Each row is a point. To make a cloud, some directions were put in groups of two or more. Within a group, all points are equally far from the middle, so they leave a hole (a ring in 2 directions, a hollow ball in 3). The other directions are filled evenly. Then the cloud was stretched, turned, moved and blurred a little. How many holes are there, and how many directions does each take, smallest first?
In the rows, 128 means zero.

Cloud (20 x 3)
[[112  92  74]
 [ 62 113 126]
 [116  93 105]
 [158  98 117]
 [ 88 145 163]
 [ 97 107 106]
 [127 203 137]
 [109 206 109]
 [165 127 125]
 [ 67 109 146]
 [ 74 146 149]
 [162 140 122]
 [ 82 145 119]
 [ 65 129 130]
 [ 77 121 141]
 [ 70 182 122]
 [ 83  96 124]
 [ 70 128  89]
 [151 153  76]
 [130 118  74]]
Holes: 0

Cloud (26 x 4)
[[ 93  69 133 104]
 [125 111  71 146]
 [173 145 129  81]
 [115 139  86  82]
 [101 184 118 154]
 [ 88  83 121 159]
 [ 87  93 138  90]
 [ 80 172 154 116]
 [180  87 110 148]
 [ 83 133 122  85]
 [179 101 105 154]
 [124  56 145 111]
 [156  69 144 157]
 [100 108 162  87]
 [172 147 120  81]
 [162 199 126 117]
 [106 197 118 108]
 [174 130 129  81]
 [110 110  75  98]
 [177  95 128 162]
 [ 84  88 124  94]
 [172 175 161 122]
 [139 141 183 100]
 [146 149 184 107]
 [ 88 121 148 171]
 [125  51 143 136]]
Holes: 2 (2, 2)

Cloud (48 x 6)
[[105 105 105 171 187 150]
 [101  95  92 136 184  98]
 [ 97 123 142 145 163 183]
 [205 143 164 103 143 125]
 [ 99 169 141 186  93 185]
 [121 138  93 201 184 178]
 [117 151  94 139 116  96]
 [158 123 142 198  98 163]
 [ 85 167 154 170 156 173]
 [102  81 108 139 140  87]
 [ 50 127 121 168 152 155]
 [156 135  95 159 208 164]
 [114 115  74 218 167 148]
 [ 91 179 123 163 152 144]
 [116 122  81 209 121  78]
 [103 111 103 170 177 148]
 [190 158 120 161  89  69]
 [116 123  83  83 211 127]
 [125  78 103  69 135 131]
 [117 132  76 195 178 155]
 [183 130 114 130 130 136]
 [ 95 156 170 131 133 143]
 [151 124 162  96 144 183]
 [143 126 139 118 127 197]
 [129 131 185 153 131 137]
 [147 101 140 143 109 144]
 [ 87 182 112 179 101 133]
 [125  85  84 171 150  96]
 [173 132 140 173 141 132]
 [125 135  76 141 109 129]
 [ 90  96 132 179 164  57]
 [132 121 132  72 137 145]
 [106 109 128 208 114 181]
 [101  77 120 148 174 164]
 [ 79 166 156 105 114  99]
 [ 96 127 111  94  93  91]
 [133 133  65 119 135 116]
 [121 139  92 127 129 211]
 [115  99  86  79 175 123]
 [131 164 151 160 164 148]
 [125  95 129 124 124 191]
 [142 148 121 184 110  95]
 [143 135  95 132 170  90]
 [106 142 148 158 183 132]
 [120  80  92 126 157 159]
 [140 109 109 175  83 167]
 [ 48 151  84 149 138 118]
 [133 101 109 136 233 153]]
Holes: 0

Cloud (72 x 8)
[[ 87 161 100 160 158 128 150  96]
 [129 118 139 162 125  98 108 206]
 [106 133 134 114 186 131 157 150]
 [236 118 130 160  74 151 121 129]
 [194 170 197 153 103 145 121  90]
 [139  80 152 157 182 126 154 155]
 [ 80 174 159 152 178 103 116 127]
 [174  65 122 185 164 175 145 119]
 [172 111 141  81 102 173  73 132]
 [199 181 109 101 131 167 156  66]
 [ 90 160 105 158 125 158 138  88]
 [138  95  84 181  85  89 177  99]
 [189 133 150  99 121  76 143 153]
 [191 144 118 132 157  97  88 140]
 [156 177 128 166 147  81  77  60]
 [103 174  97 113 176  96 180 137]
 [119 123  94 111  85 141 193 135]
 [128 117  65 101 176 148 169 163]
 [161 115 123  64  41  84 117 128]
 [163 189  87 107 105 142 121  74]
 [149 196 188  90 184 157  93 130]
 [136 152 159  99 180 155 108 148]
 [119 190  94  97 182 143 148 137]
 [140 152 177 116 124  81 149 105]
 [207 191 136 184 116 143 169  96]
 [ 91 156 170 190 187 102 125 132]
 [136  64 166 168 133  83 119 145]
 [211 160 128 128  77 134 114 128]
 [103 118 111 137 100 163  99 122]
 [187 160 184 124  59 135  77  80]
 [150 147 106  93 120 190  96 105]
 [ 74 140 125 137 154 118 162  78]
 [148  82 130 132 113 175 130 121]
 [118 169 158  70 168 132  84 102]
 [114 216 167 117 107 122 121 153]
 [165 144 113 105  98 133  48  75]
 [119 134 132  98 112 179 126 116]
 [140 184 101 128 122  98 137 117]
 [142 122  74 131 161  95 160 166]
 [182 122 181 159 123 175 125 126]
 [189 151 141 171 158 162 114  77]
 [109 115  85  90  71 160 162 144]
 [102  88 133 162 113 120 144 102]
 [180  91 129  63 124 134 113 116]
 [155 131 171 158 139 176 164 135]
 [140  98 142 154 176 146 154 103]
 [207 111 124 161 125  92  67 149]
 [163 122 129 150 100  72 123 160]
 [122 179 139  92 133  88 136 180]
 [ 95 156  89 191 162 112 143  81]
 [153 132  99 153  46 134  99 159]
 [ 91 109  95  99 154 131 144 116]
 [ 95 155  86  82  68 104 125 116]
 [148 171  90 106 146 160 149 182]
 [163 121 174 103 122  82 133 134]
 [150 190 169 171 140 120 192 139]
 [141 152 157  59 125  92 112  49]
 [154 133 110  94 146 132  79  92]
 [190 138 139  82 201 107 149 107]
 [167 166  91  78 111 148  98  74]
 [129  99  67 174 155 123 157 146]
 [122 139 104 186 118 169 139 140]
 [228 164 134 155 152 142 161 124]
 [142 198 123 129  93 112 132 128]
 [ 81 145 162 164  99  63 103  88]
 [197 119 165  96 133 112 166 155]
 [113 133 129 111 143 146 136 175]
 [165 159 126 150 104  78 131 102]
 [117 187 146 101 165 163  90 127]
 [180 153 120 153  79 128 110 177]
 [193 158 139  73 112 101 119  99]
 [162  94 119 134 189 142 124 119]]
Holes: 1 (3)

Cloud (102 x 9)
[[135  91  49 157 167 149  96 144 169]
 [ 89  88 122 138 158 135  78  76 101]
 [103 120  76 131 121 156 132 183  66]
 [126 148 124 145 153 109 122  40 157]
 [ 84 145 111 192 109 152 160 120  89]
 [119  93  51 112 129 170  73 140 153]
 [103 180 167 114 160 181 135 133 128]
 [ 76  76 131 181 155 110 145 115 173]
 [ 80 114  78 149 101 185  88 159 114]
 [120  92 123 191 156  99  81 151  99]
 [ 73  91 135 155  82  88 137 126 169]
 [162  97 142 204 134 130 168 101 149]
 [150 124  81 100 153 205 125  84 139]
 [ 98 154 145 153 166 160 172 144 205]
 [117  92 106 120 155 187 156 129  75]
 [139 154 146 147  63 136  82 134 144]
 [ 76 140  84 169 116 175 125 148 200]
 [143 152 124 136 192 188 168  98 169]
 [138 157 133 106 111 175  83 130 205]
 [ 98 140 146 160 153 105 137 201 127]
 [154  83  77  92 135  88 156 130 141]
 [ 92 103 135  92 179 133 102 161 188]
 [139 100  70 138 195 180 152 145 131]
 [170 146 141 174 152 183  86 141 108]
 [134 142 120 198 155 121 165  72 143]
 [158  91 108 175 174 147 187  99 134]
 [ 91 122 160 147 125 143 103 194 114]
 [ 97 110  92  96 101 161  71 180 134]
 [118 124 161 170  99 123 149  85 190]
 [132 141 132 108 112 107 186 107 179]
 [180 139  79 117 131 130  66 153 148]
 [133  74 103 116 123  82 140  84  77]
 [ 85 130 119 144 213 124  83 134 133]
 [ 85  85 110  86 169 116 121 112 190]
 [132  99 159 105 188 153 115 172 137]
 [ 85 101 111 141 143 145 175 124  65]
 [ 91  88  61 116 126 170 167 124 106]
 [106 109 130 129 219 122 141 161 134]
 [161 159 156 107 172 126  91 123 176]
 [104 187  60  93 151 131 103 122 168]
 [161 115  77 146 175 195 117 170 145]
 [153 107 110  96  74 186 105 105 161]
 [157  96 109  69 158 112 137 156 156]
 [ 73  93 156 160 139 133  82 104 124]
 [109 188  79 149 154 145 126 194 119]
 [ 80 132 125 170 126 170 171 164 191]
 [151 182  88 128 159 126 172 122  96]
 [136 183  92 165 136 193  78 119 120]
 [ 76 134 150 175 146 122  88 121  90]
 [166  96 164  94 131 131 163 135 111]
 [ 70 155  69 146 176 175 144 109 156]
 [156 113  70 113 138 173  91 184 116]
 [104 158  92 195 133  96 154 162 106]
 [ 83 162  89  92 109 149  88  90 181]
 [139  65 113 206 116 134 125 116 100]
 [ 98 166 117 125  88 153 101 196 129]
 [141  76 125 137 130 110 134  66  73]
 [ 96 168 122  72 140 147 150 145 185]
 [167  95 163 119 149 120 181 121 119]
 [ 69  79  83 104  97 114 125  80 147]
 [167  91 120 138 133 156 154 201 149]
 [ 91 115  95  99 100 114 121 130  52]
 [173 161 119  92 106 151 108 170 142]
 [ 94 147 135 106  95  74 105 160 115]
 [147 147  77 119 122  87 135  74 161]
 [ 74 103  91 109 141 105  75  72 116]
 [150 152  80 100 154 116 161  87 166]
 [153  87 171 151 119 126 101  73 128]
 [ 72 143  68 125  98 178  84 149 158]
 [ 75 150 150 131 148 161 106  85 195]
 [ 96  76 112 120  95  88 168 162 153]
 [ 95  99 142 101 180 167  81 118 133]
 [100 162  99 108  74 159  79 102 164]
 [134 135 115 119 113 104 114  46 171]
 [ 99 163 106 178 126 142 164 159  77]
 [ 77 138 132 202 122 142 134  84 123]
 [161 159 159 108 153 160 114 106  91]
 [168 130  94 107 123 169  74 148 187]
 [158  63 135 156  78 133 159 129 167]
 [156 133 115 163  88 118 176 149 174]
 [ 85 151 111 167 130 163 137  52 133]
 [ 76 170 105 109 177 125  74 101 111]
 [145 152 100  96  91 165 178 111 121]
 [152 112 124  76 106 188 153  98 145]
 [ 85 119  56 167 129  98  73 143 156]
 [124 101  72 128 134 190 129 181 100]
 [143  64 130 149 126  93  85 114 182]
 [ 75 146 156  98 148 164 173 140 156]
 [177 119  84  88 141 135 122 170 166]
 [100 130  77 165 156 115 156 197 122]
 [ 96 172 138 183 163 134  69 130 150]
 [ 82 155 127  79  96 176 147 110 149]
 [105 182 134  82 174 119 123 135 171]
 [129 154 152 175 145 199  95  95 160]
 [ 91  97  80 139 142 126  85 167 201]
 [157 136 102 175 144 138 134 139 219]
 [107 101  80 109 108  91  50 142 123]
 [ 74 135  52 122 163  89 110  93 137]
 [130 179  94 141  94 166  62 144 154]
 [106  73 140 160 146 193 153 140 113]
 [ 59 111 130 118 115 130 171  78 133]
 [111  72  44 138 124 111 158 111 122]]
Holes: 3 (2, 3, 4)
